Each wall is flat, endless, passes through zero and stands at right angles to its row. A trip goes straight from one point to another. Which walls does it cross, in order?

Walls:
(1): -41	40
(2): -27	13
(3): 13	-7
(4): 20	-28
(5): 3	-30
(6): 60	11
(7): 5	25
(8): 11	16
(9): -22	55
Trips:
30	16 to 59	-32 => 9, 5, 7
-23	-36 to -1	-11 => 3, 2
-11	-6 to -17	0 => 9, 5

Walls:
(1): -3	-29	-27	3	18	4	3	17	18
(2): -30	-34	9	-52	17	28	-27	1	11
(3): -5	11	16	20	-48	6	-30	-12	26
(4): 28	21	45	17	-17	5	-56	9	46
(5): 25	-52	-15	5	-21	-22	8	24	-14
(6): 3	44	-2	-5	0	-40	-9	-9	-7
(7): -13	6	-7	0	-5	19	-12	-6	0
(8): -1	-1	-28	2	-17	22	-8	-7	-13
(9): 23	16	-16	-8	-24	-16	27	57	-9
Trips:
9	42	-37	-39	33	-3	11	54	-43 to -17	28	31	11	-13	12	11	-1	11 => 1, 8, 7, 4, 3, 9
25	28	3	-10	-5	15	14	-32	22 to -7	-3	-24	-27	3	8	-7	-7	-9 => 2, 4, 3, 1, 6
-3	-2	-2	-44	-8	26	-9	-3	-8 to 12	-13	-42	-13	5	-13	32	28	3 => 9, 1, 5, 7, 2
-12	-28	-15	-24	-4	-11	24	13	30 to -14	1	13	11	21	-21	-11	52	-12 => 6, 4, 2

Walls:
(1): 8	-10	25	-49	1	-25	8	16	-2	-5	-9	-26	7	33	-14	-1	1	22	1	20
(2): -26	7	-4	1	18	-7	-8	-10	-15	10	-9	0	-23	7	-2	-11	-4	-13	9	19
(3): 21	-9	25	23	-3	-18	-20	-12	-18	-21	-31	-26	-4	8	2	-8	0	2	-22	-8
(4): -7	0	12	7	19	-27	-17	-2	4	-2	11	-10	-8	7	16	-20	-1	4	2	-7
(5): -53	4	23	18	16	-6	2	0	1	3	16	-2	11	6	47	-43	-11	12	7	19
(6): 0	-20	26	-9	-37	6	30	-1	-3	-15	-11	-28	-5	28	-23	4	-6	8	-8	-16
(7): 4	-13	-10	13	7	30	-11	-2	13	-15	18	-28	-12	-7	9	10	-8	9	-10	-5
(8): -21	-13	5	-10	-16	-2	-24	-1	9	-14	4	-2	-6	4	-6	-5	30	10	29	3
Trips:
-11	-10	-28	-1	10	-12	-9	5	7	-9	13	8	-27	-8	-3	2	13	19	6	-3 to -7	26	-8	-60	0	12	13	21	-6	23	10	-11	-10	1	-6	5	11	-14	-37	21 => 1, 4, 7, 8, 6
-9	1	0	-18	9	-3	9	6	12	6	4	16	4	-9	-30	-14	25	-8	12	-23 to 4	0	8	3	-1	18	-16	7	13	-25	11	40	13	-8	-34	10	-13	4	-17	0 => 1, 7, 8
2	-47	-14	-6	-2	-13	19	9	22	-5	-12	11	-29	-2	-6	-3	-9	-26	6	8 to 2	-15	-13	-13	-11	8	-26	0	-9	-3	11	-21	-21	-1	-1	-11	0	0	5	5 => 7, 4, 3

Walls:
(1): -16	-34	-9	21	5	8	12	-15	13	-30	-5	-42	-1	-6	-21	-54	-1	-7	34	18	2	-14	19	13	26	6	2	17	18	5	3	-14	10	0	8	14	24	14	15	-18	8	-1	0	-7	7	-24	8	-36
(2): -15	-11	-11	22	5	-7	-9	-23	23	-14	-15	-19	-26	-6	-6	17	-3	-6	4	1	9	-11	-6	11	19	10	-18	-16	8	-19	17	-13	49	30	-16	-37	6	-30	2	0	-7	13	-6	-31	-6	-17	-4	-17
(3): 14	46	30	-17	25	-31	-1	-16	-18	2	-38	17	7	26	-16	22	12	-22	1	-5	-9	9	-22	4	-13	-14	-25	-28	-19	-14	12	-8	-13	-6	-12	-15	-8	3	-27	5	16	16	-12	4	-21	-17	-9	14
(4): -13	7	-5	-5	19	-16	0	9	21	-27	14	-12	-8	26	-5	-3	1	43	-19	-13	-14	42	-16	-13	9	3	7	-3	25	-29	-2	10	-16	-46	-15	-1	-5	-8	-2	-52	15	-8	4	-12	42	2	23	-10
(5): -24	0	-8	-25	-14	-6	-22	-21	-8	-28	2	38	12	17	12	-16	-6	-29	7	-2	-17	-12	-25	-13	-31	-9	7	-3	5	-28	-28	20	-16	6	-20	-3	1	-3	11	-2	3	9	13	9	24	5	-21	12
(6): 11	-7	-8	-13	-13	-23	4	-10	-2	30	22	-10	9	-3	20	-38	-30	-4	-12	7	0	-6	26	-2	9	-17	-12	7	-18	-26	-5	-35	23	9	9	12	13	14	-19	14	-16	20	20	-3	1	11	-4	20
(7): -5	-16	-21	1	4	21	-3	1	-4	-1	-18	-25	-47	-1	8	-15	-34	5	9	-15	1	3	-4	6	6	-20	45	-24	7	-33	22	5	-9	37	19	15	-14	-21	13	-12	-1	20	-6	-1	2	16	-13	4
(8): 12	-14	-20	-22	-31	-5	-7	-23	6	-21	21	8	-8	-18	6	4	10	-20	2	-6	-3	7	-30	-23	1	1	2	-14	-3	-13	34	-10	12	-9	4	-4	20	-20	10	-7	-3	-36	21	-1	21	-4	20	14
(9): 34	14	-8	-6	-3	-15	9	3	-11	-18	3	21	-14	24	0	12	6	1	-17	2	-11	21	-20	28	1	-7	20	5	-5	-15	33	13	-15	21	10	29	4	-24	11	3	-27	-21	6	15	-18	-20	27	5
Trips:
-21	-1	-28	-17	2	12	14	-3	-12	-11	-9	-2	16	-7	-10	20	8	-3	4	-9	10	-7	-25	12	-6	2	10	9	-3	1	2	-46	-22	-5	19	10	-46	-25	27	-14	31	-3	-17	25	-21	-10	26	-12 to 31	-3	30	5	2	20	2	22	7	-3	4	-35	-7	44	43	11	-1	-36	2	-1	4	22	-19	-15	-5	-15	7	18	-7	-26	-2	26	-19	-20	13	22	23	-10	33	6	38	11	18	11	18	9	-22	6 => 5, 1
-8	27	36	0	-27	3	-9	9	-30	-18	44	-18	12	-1	17	-20	4	-9	14	-20	-24	6	0	19	-19	31	9	-2	-12	-14	14	-14	-19	17	-13	-3	-5	1	-27	-40	29	45	-7	-4	14	-2	-29	-33 to 9	-22	-10	9	-4	-3	-10	6	-17	-1	10	-20	-17	-24	2	-47	-12	-12	-24	16	26	-3	9	1	6	12	-22	1	0	-14	-2	6	-13	8	-10	-9	-6	-28	31	-20	18	9	15	-1	22	3	-12	-18 => 3, 2, 8
-13	-19	-13	25	0	-3	0	28	20	12	26	12	0	22	-36	6	7	42	27	4	-7	18	5	20	-14	33	-1	-16	-1	-18	10	-8	-15	8	37	-27	32	22	26	-16	-35	17	1	15	-39	-9	-23	-18 to -21	-7	7	-14	31	-35	5	-1	2	-37	16	-11	-22	25	-5	1	-22	0	3	3	-12	0	-11	15	-1	3	29	-12	-1	35	30	9	2	-8	-17	6	-9	-1	8	-4	11	4	-17	-1	14	0	-2	-23 => 3, 5
-23	-9	15	7	-19	-36	32	11	3	14	-2	-29	11	8	-18	-11	11	14	-10	-28	-17	-17	-6	31	-9	7	30	-14	19	-22	-11	43	1	-21	-11	13	-9	15	-25	36	-3	4	13	11	6	2	3	31 to -47	20	33	10	-9	0	-22	11	4	5	9	19	-25	18	-17	-8	-10	-24	16	16	-2	-5	40	-16	-11	-12	46	12	5	-25	23	15	33	-19	-10	-17	16	-20	21	1	13	15	-30	18	5	-8	-10	-12 => 9, 1, 6, 2, 3
12	21	3	24	-27	12	-23	13	13	-17	26	21	-12	22	-14	-5	-1	-32	-39	8	5	15	5	10	13	12	-23	35	20	47	25	-11	10	25	-17	1	-12	4	-5	6	7	-11	-13	-17	-13	-41	23	60 to -11	-11	20	-8	8	-8	-9	16	1	11	32	10	15	-2	4	-22	36	-18	27	-35	27	-16	-9	-25	6	-3	-16	4	26	-20	9	37	11	8	-27	-14	-7	11	14	28	-9	24	7	-12	-47	-14	4	-19 => 5, 8, 9, 1
